Each point is reached from the start by the listed moves, each made once or not at all, plus a little noise. Say if it took an odd or an even number of moves. Then give how often each move was made.

Moves:
(1): [54, 40, 10, 59]
(2): [-50,  44, -20,  14]
(3): [-14,  11,  44,  -1]
Start: [-8, 20,  2,  8]
Points:
[51, 63,  9, 69] => odd (1, 0, 0)
[-75,  75,  22,  25] => even (0, 1, 1)
[36, 70, 59, 62] => even (1, 0, 1)
[ 0, 14,  4,  4] => even (0, 0, 0)
[-21,  31,  50,   8] => odd (0, 0, 1)

Moves:
(1): [ 47,  -6, -11,   7,  23, -27,  12]
(2): [ -2,  38,  -5, -14, -11, -26,   1]
(3): [  3,  -9,  39, -47,  18, -13,   9]
(4): [  3,  34,  27,  39,   3,   5, -28]
(5): [-32,  12, -26,  -1,  69,  -5, -17]
(6): [32, 40,  1,  3, -5, 49, 12]
Start: [  8,  -1,  10,  17,   3, -18,   1]
Points:
[ 90,  25,  39, -18,  42,  -7,  38] => odd (1, 0, 1, 0, 0, 1)
[ 63,  77,   4,  65,  97,   4, -16] => even (1, 0, 0, 1, 1, 1)
[ 59,  33,  11, -18, 109, -13,  17] => even (1, 0, 1, 0, 1, 1)
[ 89,  98,  60,   4,  35, -29,   9] => odd (1, 1, 1, 1, 0, 1)
[ 54, 119,  -3,  51,  83, -23, -16] => odd (1, 1, 0, 1, 1, 1)

Moves:
(1): [ 74, -28,  -5,  27, -17,  -6, -15,  -8, -24,  -5,  15, -14, -13,  26]
(2): [  4,  37, -10,   4, -36,  30,  17,  -8, -36,   8,  -7, -27,  12, -11]
(3): [ 40,  17,  39, -34,  -8,  30, -16,  25,  24, -15, -10, -10, -15,  -6]
(4): [-31,  -3,  35,  50,  36,   6, -10,  17, -33,  10,  20,  12, -10,  19]
(5): [ 21,  24, -14, -14,  53, -24, -10, -14,  -9,  30, -24,  39,  10,   4]
(6): [  6,  -9, -30, -19,   2,  36,   8,  15,   4,  21,  17, -11,  25,  10]
(7): [ 13, -17,  29,  25,   9,   0,  57, -11,  14, -31,   2,  40,   4,  -3]
(8): [ 15,  -8,  -3, -24, -19, -33,   5,  60, -26, -10,   2,  34,   0,   4]
(9): [  3,  38, -25,  24, -18,   4,  -9,  15,  36,   1,  20,   7,  -1,  36]
(10): [ -5, -22,  30, -25, -22, -16,  30, -16,   0,  67,   7,   1, -28,  18]
(11): [ 15,   5,  -2, -32, -10,  -5,  15, -16,  -6, -18,  72, -28,   0,   6]
Start: [  4,  17,  25, -10,  11,  55,  15,  15, -14,   3,  -5, -21,  30, -51]
Points:
[174,  80,  37,  -4, -25,  56,  45,  73, -34, -17,  -7,  49,  27,  -1] => odd (1, 1, 1, 0, 1, 0, 1, 1, 1, 0, 0)
[  74,  -23,  103,   48,  -38,   35,   98,   46, -118,   44,   36,   24,
   -4,    2] => even (1, 1, 0, 1, 0, 0, 1, 1, 0, 1, 0)
[  3,  27,  61,  65,  20,  32,  58,  94, -22, -24,  41,  71,  22,   5] => even (0, 0, 0, 1, 0, 0, 1, 1, 1, 0, 0)
[ 30,  47,   1, -65,   8,  81,  63,  -8, -55, 129, -12, -18,  50, -29] => even (0, 1, 0, 0, 1, 1, 0, 0, 0, 1, 0)
[189,  17,  47, -79, -19,  41,  80,  65,   1,  45,  95,  36,  12,  43] => odd (1, 0, 1, 0, 1, 1, 1, 1, 1, 1, 1)
[117,   5,  10,  -6, -42, 109,  98, -16, -61, -22,  94, -63,  56, -23] => odd (1, 1, 0, 0, 0, 1, 1, 0, 0, 0, 1)

Moves:
(1): [ 63,   6, -21, -10,  25,  -7,   9,  13, -24,  -1,  -6,   5, -27, -14,   6,
  -7,   8, -21]
(2): [-16,  46,   4,   5,  -4, -19, -22,  -5,  -1,   8,  13,  -4, -26,   4,  23,
 -24,   7,  -4]
(3): [ 26,  25,  46, -12,  12, -29,  16,  15,  -5,  -9,   5, -25,  50,  23,   2,
   9,   5, -32]
(4): [-10,  -8,   6,  52,  -4,   1,   9, -31, -17, -26,   6,  -7, -13,   8,   2,
 -16, -24, -34]
(5): [-15,  -5,  -5, -25,  44,   3,  22,  22,  26,  -2,  27,  30,  -3,   1, -11,
 -23,  -4, -15]
(6): [ -8,  18,  25, -22,   5,  42,   8,   8, -14, -38,   7,   1,   0, -22,  18,
  11,  13,  -9]
(7): [ -4,   5,  10, -11, -19, -42,  64,  -6,  14,   7, -12,  30, -16,  -4,  41,
 -16,  -9,  22]
(8): [-17,  11, -14,  -3, -21,   4,  21,  47,  -8, -19,  20, -10, -22,  26, -23,
   2,  -3,   6]
(9): [  3,  24, -10,   2,  -9,  21,   6,   6,  38,   9, -17,  12,   6,  26,   5,
   8,  -8,  -8]
(10): [-11,  -5,  38,  18, -21,  24,  14,  -6, -17,  52,  22,   9,  -5,  18, -14,
  -8,  15, -11]
(11): [ 19,   5,   4, -17, -27,   1, -21,   0,  -1, -20,  48,  12,  -3, -15,  -6,
 -20, -17,   3]
(12): [  4,   5,  18,   5,  -4, -13, -19,  -1, -10,   0, -16,  42,   2,  -4,  -3,
  22,  26,  -1]
(13): [ 29,  34, -46,  32,   8,  15, -19,   7, -24,   7,  34,  10,  54,  -2,   2,
 -13,   2,  20]
(14): [ -9, -14, -31, -30,   3,   0, -11, -13, -31, -13,   2,  17,  -1,  50,  22,
   2,  -9, -25]
(15): [ 11, -20,   6,  19,   4,  11, -28,  47,  -4,  17, -11,  32,  10, -13,  51,
 -16,   1,   8]
(16): [ -8,  25,  -9, -17,   1, -12, -11, -10,  10,  43,  35,  14,  -9, -15,  15,
  70, -41,   1]
(17): [  3, -22, -14,   7,  -5,   1,   4,  -3,  19, -19,  28, -11,  -6,  12,  11,
  29,  61,  -1]
(18): [  9,  10,  20,  28,  17, -13,   4, -14,   0, -31,  -7,  -5, -19,  48,  -9,
   8,   4,  56]
Start: [ -7,   2,   7,  34, -55, -26,   2,  -7,  25,  35, -21,  35,  38, -30,  32,
  -6,   6,   4]
Points:
[  8, 147,  19,  62, -79, -87,  62,  43,  40,  -9,  87, 124,  68,  37,  59,
 -77, -19, -38] => even (0, 1, 1, 1, 1, 0, 1, 1, 1, 0, 1, 1, 1, 0, 0, 0, 0, 0)
[  4, 145,  75,  27, -25, -39,  24,  47,  12,  91,  58, 197,  73,  81, 174,
  30,   6,   7] => odd (0, 1, 1, 0, 1, 1, 1, 0, 1, 1, 0, 1, 1, 1, 1, 1, 0, 1)
[ 77, 127,  48, 112, -46,  10, -29,  41, -23,  83,  90, 117,  74,  -5, 151,
  59,  77, -87] => even (1, 1, 1, 1, 0, 1, 0, 0, 1, 1, 0, 1, 1, 0, 1, 1, 1, 0)
[ 38,  87,  79,  17, -30,   6,  32, 131,  23,  32,  54, 114,  18,  23,  98,
  -1, 132, -83] => odd (1, 1, 1, 0, 1, 1, 0, 1, 1, 1, 0, 1, 0, 0, 1, 0, 1, 0)
[-31,  39,  11,  25, -65, -60,  20,   0, -26,  11,  48,  20,  47,  56,  47,
  58, -75, -82] => odd (0, 0, 1, 1, 0, 0, 0, 1, 0, 0, 0, 0, 0, 1, 0, 1, 0, 0)
[   3,   60,  -42,  126, -100,  -38,   28,   50,   43,   49,   46,  154,
   40,    3,  132,   66,   13,   18] => odd (0, 0, 0, 1, 0, 0, 1, 1, 1, 0, 0, 1, 1, 0, 1, 1, 1, 0)
[ 17,  43,  39,  -2, -49, -16,  18, 126,  66,  14,  49,  85,  76,  14,  44,
 -49, -21, -33] => even (0, 0, 1, 0, 1, 0, 0, 1, 1, 0, 1, 0, 0, 0, 1, 0, 0, 0)

Moves:
(1): [ 36, -27,  16, -15, -13,  32,  -3, -24, -26,   3,  -3,  -9, -17,  26,  20,
  25,   8, -12, -25,  18,  29, -33,  -1,   5]
(2): [ -4,  54,   6, -20,   1,  -8, -26,   7,  16, -23,  -4,   0,   0,  28,   2,
  14,   7,  -5,  18,   9,  -1,  11,  23, -27]
(3): [  5, -10,  52,   3, -15,  -2,  -6, -20, -28,   4,  20, -13,  22,  -8,  -7,
   2,   5,   7,   9, -22,  19,  15,  -4,  -7]
(4): [ 34,  15, -28,  58, -25,  -8, -21, -27,   1, -11,   4,  21,  11,  10,   3,
  -3, -13,   9, -13,  18, -17,  -5,  25,  44]
(5): [ 11,  -5,  19,  50,  43, -21, -22,  17,  13, -27,  -4,  -8,   5, -36,  29,
  17,  27,  24,  20,   4,  25, -16,  -3, -22]
(6): [ 26,   4,  12,  -5,  23,  58, -23,  60,  -2,   7,  12,  10,  -8,  -1,   9,
 -32,  46,  53, -56,   0,   9,  15, -26,  11]
(7): [  6,  -8,   4,   5,  10,  15,  33,  -7,  -7, -14, -20,  13,   2,  18, -18,
  -8, -13, -19,  -5, -37,  -2,   8,  12,  -9]
(8): [ 10,  -5,  13, -14,  -7, -24,  -8,  45, -20,  -3, -11,   2,   6,  -2,  -4,
   8,  -5,  -7,   3,  -9,   3, -15, -14,  -2]
(9): [ 11,  12,  18,  11,  -6,   9,   0,  -6,  42,   0, -13, -11,  28,   9,  10,
  21, -12,   7,  -3, -13,  15, -15, -25, -11]
(10): [  7,  30, -10,   4,  27,  11,  13,  13, -27,  57,  16,  -7,   5,  41,  19,
 -33,  32, -18,  15,  -8, -17, -25,  -3,   6]
(11): [ 18,   5,   6,  20,  -7, -18,   2,   8,   7,   0,  42, -26, -23, -12, -17,
  19,  -7, -32,  -2,   7, -19,   3,  -2, -14]
(12): [ 12, -16,   5,  -9,  -1, -25, -22,  -2,   4,  -6,  44,  47, -10,   0,  20,
  -1, -21,   0,  12, -14, -12, -10,  14,   8]
(13): [ -2, -20,   3, -22,  37,  -4, -27,   5,   2,  -2,  -2,  -7,  29,   7, -13,
  -8,  11,  -1,   7,   1, -19,  14,  -9,  13]
(14): [-34,   1,  21,  24,  -1,  -7,   8,  -4,  23,  -5,  -6,  14, -23,  28,  -8,
   4,  14, -16,   1,   1,  -1, -12,  -5,  10]
(15): [-18,   5,   1,  20,  -9,  -1,  38,  11,  -3, -27,   1,  -2,  10,  20,  69,
  -6,  13, -14,  17,   3,  -6,  20, -24, -12]
(16): [-20,  13,  -4, -17,   7,  14,   8,   7, -16,  14, -22,   6, -16, -25,   9,
  41,  -3,  -7,   4,  -1,  -8,   2,   8,  21]
(17): [ 20,   5,  -4,  24,  -1,  -4,   4,  -1,  10,   7,  -8,  18,  12, -33,  12,
   0,  24, -26,   8,  -1,  -6,   9,  -8,  -5]
(18): [ 42, -31, -29,  -5,  10, -38,  27,  -4,   6,  21,   4,   2,  -1,  25,   2,
  30,  15,  50,  -9, -12,  23,  27,  33,  16]
(19): [ -7, -22,  -9,  23, -21,  34,   1,  19,  10,   2,  17, -14, -14,   0,   2,
   5,  12,  10,  29,  10,  12,   1,  18, -10]
(20): [ 11,   1,  21,   7,  16,  -6,  27,  24,   7,  14,  -9,   0,  -1,  -2, -17,
 -11, -35,   1,   8,  49,  -5,   9,  14,  13]
(21): [-11,   3, -11,  14,  -4,  11,   0,   7, -26,  14,  30,  25,  24, -18,  -5,
  14,  16, -23, -15,  22,  21, -12,   3, -10]
(22): [ -3,  -3, -18,  11,   5,   3, -16,   5,   1,  15,   4,  -3,  -4,   1,  31,
 -18, -22, -23, -24, -17,  21,  27,   9,  -8]
(23): [-12,   1,  13,  -9, -18,   1,  18,  -2,   5,  12,   0, -23,   4,   2,   3,
  -4,  19,  -7, -14,   0, -15, -13,  40,  -8]
(24): [ -4,   6,   0, -19,   2,  -7,  20, -20,  20, -26,  20, -20,   6,  -3,   9,
 -27,  10, -16,  15,  -3,  38, -15,   7,  37]
Start: [ -2,   7, -16, -15,  -1, -27,   4,  29,  37,  27,  32,  20,   2,  -2, -42,
   5,  18,  18,  41,   0,  -5, -50, -27, -49]
Points:
[ 74,  92,  69, 140,  42,  68,  -9,  64,  32,  29,  11,  48,  31,  79, 139,
  22, 132, -17,   9, -44,  56, -49, -48, -47] => even (1, 1, 1, 1, 1, 1, 1, 0, 1, 1, 0, 0, 0, 1, 1, 1, 1, 0, 0, 0, 0, 1, 0, 0)
[ 43,  30, -33,  43,  59,   3, 105,  63,  48,  57,  31,  46,  35,  87,  55,
 -40, 171,   8,  13, -38, -28, -24,  24,  75] => even (0, 0, 0, 1, 0, 1, 1, 0, 0, 1, 0, 0, 1, 1, 1, 1, 1, 1, 0, 0, 0, 0, 1, 1)
[ 56, -35,  69,  84,  34,  57,  -2, 130,  -9, 106, 192,  52,   3,  48,  74,
 -31, 111, -74,  25,  51,  25, -31, -50, -48] => even (1, 0, 1, 0, 0, 1, 0, 0, 0, 1, 1, 1, 1, 1, 1, 0, 1, 0, 1, 1, 1, 1, 0, 0)
[ 97,  70, -11,  98,  94, -52,  10, 150,  38,  59, 125,   4,  54,  64,  43,
   5, 148,  53,  18,  97, -27, -20,  45, -39] => even (0, 1, 0, 1, 1, 1, 0, 0, 0, 1, 1, 0, 1, 0, 1, 0, 0, 1, 0, 1, 1, 0, 1, 0)
[  58,   27,  -51,   49,   -5,  -57,   77,   76,   59,   68,  127,   24,
  -20,   88,   84,    3,   76,  -65,   83,  -60,  -26,    5,   82, -112] => odd (0, 1, 0, 0, 0, 0, 1, 0, 0, 1, 1, 1, 0, 0, 1, 0, 1, 1, 1, 0, 0, 1, 1, 0)
[-15, -43,  10,  17,  40, -22,  76,  99, -24,  87,  33,  12,  19, 100,  41,
  18,  77, -20,  88, -91,  22,  12,  -6, -32] => odd (0, 0, 1, 0, 0, 0, 1, 1, 0, 1, 0, 0, 1, 1, 1, 1, 0, 1, 1, 0, 0, 1, 0, 0)
[ 48,  -5, 109, 104,  96,  34,   3, 148,  80, 101, 106,  13,   7, -14,  21,
  -1,  93, -34,  53, -38,  -6, -40,   3, -61] => even (0, 0, 1, 0, 1, 1, 1, 0, 1, 1, 1, 1, 1, 1, 0, 1, 1, 0, 1, 1, 0, 1, 1, 0)
[ 36, -12,  20,  74, -47, -55,  69,  55,  91,  -2,  63,  77,  -3,  15, -40,
 -33,   8, -54,  85,  13,  -9, -95,  75,  33] => even (0, 0, 0, 1, 0, 0, 1, 1, 0, 0, 0, 1, 0, 1, 0, 0, 1, 0, 1, 1, 0, 0, 1, 1)
[ 53, -19,  71, 128,  42, -47,  90,  73,  90, 105,  84, -57,   2,  64, -16,
  28,  55,   0,  64, -41,  52, -43,  57, -93] => even (0, 0, 1, 0, 1, 0, 1, 0, 1, 1, 1, 0, 0, 1, 0, 0, 0, 1, 1, 1, 0, 1, 1, 0)
[ 96,  53,  95, 113,  36,  -8,  23, 122,  99, -55,  64,  14,  69,  40,  42,
  24, 126, -67,   7,  69,  46, -95, -17, -35] => odd (1, 1, 0, 1, 1, 1, 1, 1, 1, 0, 1, 0, 1, 1, 1, 0, 1, 0, 0, 1, 1, 0, 1, 1)
[135, -44,  68,  55,  94, -45,  10, 141,  91,  31,  85,  11,  39, -13, -16,
  65, 127,  19,  -6,  66, 109, -91, -60, -10] => odd (1, 0, 0, 0, 1, 1, 0, 1, 1, 0, 1, 0, 1, 1, 0, 0, 1, 1, 0, 1, 1, 0, 0, 1)
[116, -83, -21,  22, -13,  36,  43, 105,   1,  15,  35,  13,  26, 102,  31,
  10, 110,  78, -25, -12,  13, -33,  25,   0] => even (1, 0, 0, 1, 0, 1, 1, 1, 0, 0, 0, 0, 1, 0, 1, 0, 0, 1, 1, 0, 0, 0, 1, 0)
